Rows are points. Each copy is the shape, with its points in the same order, turned, moved and blurred by noise. Is it also mirrored, or only turned?

Shape (7 x 3)
[[-14.9  27.9 -12.9]
 [ 25.4 -22.2  26.6]
 [-21.4 -25.3 -23.3]
 [ 30.0 -24.6   3.4]
 [-10.1  29.1  -3.4]
 [ 13.1 -22.0  22.3]
 [-10.6  21.4   4.8]]
Copy 1 (7 x 3)
[[ 29.4   7.2   6.6]
 [-39.9 -19.8  -2.2]
 [-13.6  44.0  -5.7]
 [-33.6  -7.8 -22.8]
 [ 26.1   1.6   9.0]
 [-35.4  -7.6   1.7]
 [ 17.1   3.1  16.8]]
Copy 1 is: only turned
Copy 2 (7 x 3)
[[  6.1  -4.1  41.5]
 [-22.0  -0.5 -29.8]
 [ 42.9   5.3  -0.4]
 [-10.8  18.8 -26.1]
 [ -3.4  -6.9  31.9]
 [-12.0  -5.1 -27.8]
 [ -5.6  -8.9  27.9]]
Copy 2 is: mirrored

Shape (8 x 4)
[[  2.9   4.8  28.8   9.8]
 [ 18.4 -13.0  27.2   6.3]
 [ -0.4  15.4 -11.7 -18.4]
 [-27.4  14.1 -10.7  12.2]
 [ -3.7  -2.8  28.0 -21.5]
 [-26.6   6.4 -25.5 -20.2]
 [ 51.3 -30.7  42.9  -7.2]
 [-24.7 -14.3  -9.5   6.1]]
Copy 1 (8 x 4)
[[ -0.4 -16.0 -27.5  -1.9]
 [ -6.1 -34.7 -11.3  -6.0]
 [ 18.7   3.1  10.3  20.2]
 [ -2.1  27.0  -9.6   1.9]
 [ 29.4 -18.2 -12.7  -8.6]
 [ 22.8  23.9  19.2  -0.5]
 [ -3.4 -73.7  -3.6 -13.6]
 [ -0.8  15.5   8.1 -20.9]]
Copy 1 is: mirrored
Copy 2 (8 x 4)
[[ 22.2  -3.8  -4.3  15.4]
 [  1.3  -2.3  -2.8  26.9]
 [  4.1  -5.3  13.8 -27.5]
 [ 27.3  16.4 -11.8 -29.5]
 [  6.6 -28.7  -8.9   1.4]
 [  0.6   0.8  -6.7 -49.6]
 [-25.9 -17.5   7.6  56.1]
 [  2.3  15.6 -24.9 -21.8]]
Copy 2 is: mirrored
Copy 3 (8 x 4)
[[ 19.2 -24.5  -4.5  -4.6]
 [  8.7 -27.6   5.2 -26.5]
 [  3.7  18.3  10.3   9.1]
 [  3.1  13.9 -30.5  12.7]
 [ -1.6 -24.7  15.7   9.5]
 [-18.0  27.5  -6.4  20.8]
 [  6.2 -44.0  35.9 -48.4]
 [-18.8   3.4 -27.5  -0.7]]
Copy 3 is: only turned
Copy 4 (8 x 4)
[[ 10.6 -15.1  15.7  -8.8]
 [ 23.7 -16.9  16.7  13.3]
 [ -3.9  12.0 -27.3   1.3]
 [-31.0  -7.1  -8.8   1.7]
 [ 26.0 -23.1 -17.0  -7.6]
 [-23.6  -1.7 -44.5   6.1]
 [ 65.5 -14.8  20.6  30.0]
 [-22.1 -22.9 -15.2  16.0]]
Copy 4 is: only turned

Shape (10 x 6)
[[ -0.8  -7.5  -8.1  16.4   0.5 -60.3]
 [ 12.6   2.0 -11.8  10.2 -22.9  17.0]
 [-17.7 -14.4 -16.5  -3.3   6.2  -6.2]
 [ 13.2   8.3   7.7  16.2 -14.6 -16.6]
 [  1.5 -55.9 -17.7  20.5   6.3 -62.9]
 [-32.3 -34.1 -18.2  -6.7  12.1  17.9]
 [  0.2  -0.2 -22.3 -17.0  -5.9  20.8]
 [ 20.9   8.8  18.4  13.7   8.0  26.5]
 [ 17.3 -17.5  18.9 -15.4 -14.1   2.5]
 [-43.2 -10.5 -13.1   5.1  -9.7  25.5]]
Copy 1 (10 x 6)
[[ -5.2 -43.9 -21.4 -17.5   7.0  15.9]
 [ -8.7  23.7 -19.7  14.0   6.2 -11.2]
 [ 20.3   0.5  -2.7  -6.8  10.4  17.5]
 [-20.4  -8.9 -11.1  -6.0  -7.5  -6.9]
 [ 11.6 -37.7 -38.9 -64.4   3.6  28.9]
 [ 32.1  31.4   7.5 -13.5   5.0  21.6]
 [ 25.0  28.0  -5.7  20.1   7.9  -4.8]
 [-19.9  25.5  17.7  -4.4  -1.2 -39.1]
 [ 14.9   6.7 -17.1  -3.6 -27.8 -26.9]
 [ 13.8  37.8  12.7   9.3 -13.4  35.4]]
Copy 1 is: mirrored
Copy 2 (10 x 6)
[[-26.0 -37.1  20.8   2.4 -23.5 -17.4]
 [ 26.5 -10.8  -2.5   3.0   7.9  30.2]
 [-13.5  -3.7  -7.1  12.4  11.5  -4.9]
 [ 11.5 -22.4   1.2  -5.8 -22.6  18.1]
 [-54.6 -37.1  42.6   6.0  -3.9  -2.7]
 [-24.5  15.1 -18.3  22.5  33.3   9.4]
 [ 22.3  15.7  -7.5  12.8  21.7   8.9]
 [ 20.1   8.2 -18.9 -23.9  -8.3  37.4]
 [  3.9  18.5  10.1  11.5 -19.4  30.5]
 [ -5.6  -3.4 -41.5  28.4  21.2  14.8]]
Copy 2 is: mirrored

Shape (10 x 6)
[[  0.2 -22.6 -19.5  12.4   5.1 -32.9]
 [ 13.3  16.5  16.4 -22.3 -14.0  -9.7]
 [ 10.4   7.4  11.9   1.7 -11.5  19.8]
 [-20.5 -30.9   6.8 -20.9   9.9 -18.2]
 [ -3.7  20.6  36.3   3.9 -28.3   4.4]
 [-16.2 -31.5 -20.5  23.9   0.2 -28.8]
 [ 21.6  -2.1  44.0   7.3  -3.2  -5.2]
 [  6.8   7.4  22.3  -8.4 -42.6   4.4]
 [ 30.9 -33.4  18.3  17.6  -9.0   6.6]
 [ -6.1 -42.4 -29.2  36.1  30.2 -15.2]]
Copy 1 (10 x 6)
[[ 28.2 -14.8 -13.4 -23.7 -11.8   7.4]
 [ 21.5  13.9 -17.1  36.3  10.2  -2.8]
 [ -1.3  -2.4   2.7  31.3   0.1 -17.1]
 [ -7.0   5.1 -33.4  -8.7 -10.6  25.0]
 [  7.0  35.1   5.4  36.3 -10.4 -17.1]
 [ 21.8 -15.3 -14.1 -37.7 -28.3   0.9]
 [ 10.5  14.8  22.8  31.4  -3.6  19.6]
 [ 14.5  16.0 -10.8  44.5 -19.4 -16.6]
 [ 10.3 -23.1  18.3  24.3 -25.9  15.7]
 [  7.4 -37.3   4.9 -50.1 -13.8  10.6]]
Copy 1 is: only turned
Copy 2 (10 x 6)
[[  7.3  20.8  30.6  -4.4  13.8  -9.4]
 [  8.5   0.6  -9.6 -19.2 -38.9   7.1]
 [  3.5 -13.1 -15.5  11.5 -20.5  14.0]
 [ 11.5  38.4  14.0  15.3 -24.6 -20.8]
 [ 25.3 -11.0 -39.9  -2.2 -22.9   1.1]
 [ 12.9  27.4  22.8   8.2  27.1 -13.2]
 [ 38.4 -22.3  -0.9   5.5 -32.0  -2.7]
 [ 26.0   3.2 -30.7  -4.1 -22.7  25.0]
 [ 34.5 -11.9  19.7  26.9 -11.3  22.0]
 [ -2.2  12.0  47.8  29.9  30.5 -21.1]]
Copy 2 is: mirrored

Shape (12 x 8)
[[  6.1 -28.1  -7.9  11.8 -17.9  15.2  -8.1 -15.8]
 [ -0.9  -6.5  38.7   2.1  10.3  -6.2   2.6 -40.4]
 [ 20.7  10.1   2.1 -44.6 -18.2  38.3  18.3 -14.3]
 [-23.6 -11.6 -11.3   4.9   8.1 -32.0 -24.1  23.0]
 [ 11.8 -12.6  -7.4  -9.1 -17.4 -29.2 -19.6  -2.5]
 [-23.4 -15.7 -16.4  26.9  -7.5 -25.5 -27.5 -10.4]
 [ -9.6  -8.5 -15.0 -19.8  11.1 -31.3   2.5 -18.2]
 [ 12.5  15.5  -2.0 -10.5  13.3  -0.7 -15.2 -18.0]
 [-24.5  24.8 -25.3 -30.5 -36.9  14.3 -30.2  -1.9]
 [  3.0   7.1  15.0 -36.7  22.6 -27.4   4.4 -21.5]
 [ -9.6  15.9 -19.2 -40.6 -12.8   1.5  -2.5  -7.8]
 [ 11.1  36.5 -20.7  22.1 -30.6 -11.6  -1.2  31.8]]
Copy 1 (12 x 8)
[[ 22.2 -31.3  -2.2   7.7  -8.7  -9.5  -9.3 -12.2]
 [-10.7   7.6  -6.1   5.6 -22.9   8.4 -15.6  28.0]
 [-23.3 -62.0  32.1   7.8   4.0   6.9   9.8  20.0]
 [ 22.6  26.5   1.7  16.5  30.9   0.1  14.2 -23.4]
 [  1.5  -0.6  14.4  37.5   6.0  -4.9  -3.0 -24.5]
 [ 34.5  15.1  -9.9  15.1  13.9   5.8 -19.2 -27.2]
 [  0.7   9.1  13.1  18.5   0.9  34.2   9.9 -15.5]
 [-23.6 -13.9  -8.6  12.9  15.4  13.6  -3.3  -2.9]
 [ 16.8 -39.1  23.9  32.5  57.8  17.2 -13.5   2.0]
 [-30.5  11.9  14.3  21.9  -2.4  29.8  14.7  11.8]
 [ -4.6 -27.6  29.5  23.0  30.1  28.5   7.2  -0.1]
 [-10.1 -10.3  31.9  -9.5  50.1 -22.7 -20.8 -40.3]]
Copy 1 is: mirrored
Copy 2 (12 x 8)
[[-14.2  25.9 -18.4   6.8  19.2  -7.6  -2.5  -2.6]
 [ 11.4 -11.3 -17.4 -13.6   5.9 -26.4 -35.2 -27.2]
 [-38.2   3.7  -8.8 -19.8 -29.2 -46.2   4.4  19.2]
 [  4.0 -11.0   1.3  -3.1  13.0  51.0  -5.8  17.9]
 [-31.3  -2.3 -11.6 -13.4  15.8  25.4 -20.4   5.1]
 [ 10.9  17.3  -5.1  -5.5  31.4  36.2 -17.1   2.5]
 [ -3.5  -5.0 -12.0 -35.3  -7.8  21.8  -9.1 -10.3]
 [-10.8  -8.5  19.6 -19.5   1.0  -6.8  -8.8  -3.1]
 [-15.2  21.4   6.5 -34.1   9.8  -5.2  -1.8  60.8]
 [ -7.8 -34.3  -3.7 -43.0 -20.9   0.8 -19.7 -11.5]
 [-15.8   7.9   0.0 -41.1 -13.1  -3.6  -3.6  30.8]
 [-23.2  20.0  30.7  19.6 -14.6  24.9 -33.8  38.7]]
Copy 2 is: only turned
Copy 3 (12 x 8)
[[-18.2 -34.9  15.5  -4.0 -10.4   6.4   4.5 -47.5]
 [-46.7 -13.6  11.7 -21.4 -14.8  18.9 -30.2  -7.6]
 [ -8.5 -14.7  53.4  -3.7  19.5 -36.4   2.8  -7.3]
 [  4.8 -16.5 -20.5  20.0 -62.5   2.3   4.3  -7.2]
 [  7.6 -28.5  11.0  19.3 -38.8  -1.5 -14.2 -23.8]
 [  5.2 -21.6  -7.5   9.9 -47.2  40.0  -0.4 -30.3]
 [ -8.6   1.7  20.5  -2.9 -52.6  -5.4 -12.1  -2.9]
 [  9.5  -6.3   8.3 -12.4  -6.1  -6.4 -23.2 -15.5]
 [ 42.1 -24.6  40.5  17.7   3.4  14.1  11.9   3.4]
 [-15.9   2.1  21.9  -6.6 -39.7 -17.3 -29.6  13.8]
 [ 19.4  -5.6  43.5   7.3 -14.7  -7.6   2.6   4.9]
 [ 19.2  12.7  -6.0  55.6   2.8  -4.3  -3.6 -31.9]]
Copy 3 is: only turned
Copy 4 (12 x 8)
[[ -1.5  -9.0  14.4   6.2  12.9  23.3 -13.5 -16.5]
 [ 13.0 -11.1  -8.9  38.4 -27.7  -6.1 -26.4  -1.8]
 [-10.2  32.6  15.6  -1.3 -38.8  45.8  -7.9  15.8]
 [-13.4 -29.2  -6.1 -10.6  28.4 -21.2   9.5  18.9]
 [-24.2 -21.3  30.3   1.5  10.6 -10.4  -7.1   8.8]
 [  6.4 -38.9  10.8  -2.3  18.6 -18.9   7.9  -8.4]
 [-11.1 -35.4  11.7 -16.0 -14.2  -7.4 -25.3  25.3]
 [-15.7  -8.5   2.3  -5.7 -31.0  -6.1  -5.6  -7.9]
 [-10.6 -14.4  31.6 -16.7  -9.7  22.6  52.0  13.9]
 [-17.1 -15.7   3.5  -0.6 -43.0 -14.7 -22.7  31.8]
 [-14.7 -10.2  23.7 -23.0 -25.3  14.9  12.5  28.8]
 [ -7.6  29.4  23.9 -29.7  13.6 -28.5  24.5  -5.4]]
Copy 4 is: mirrored
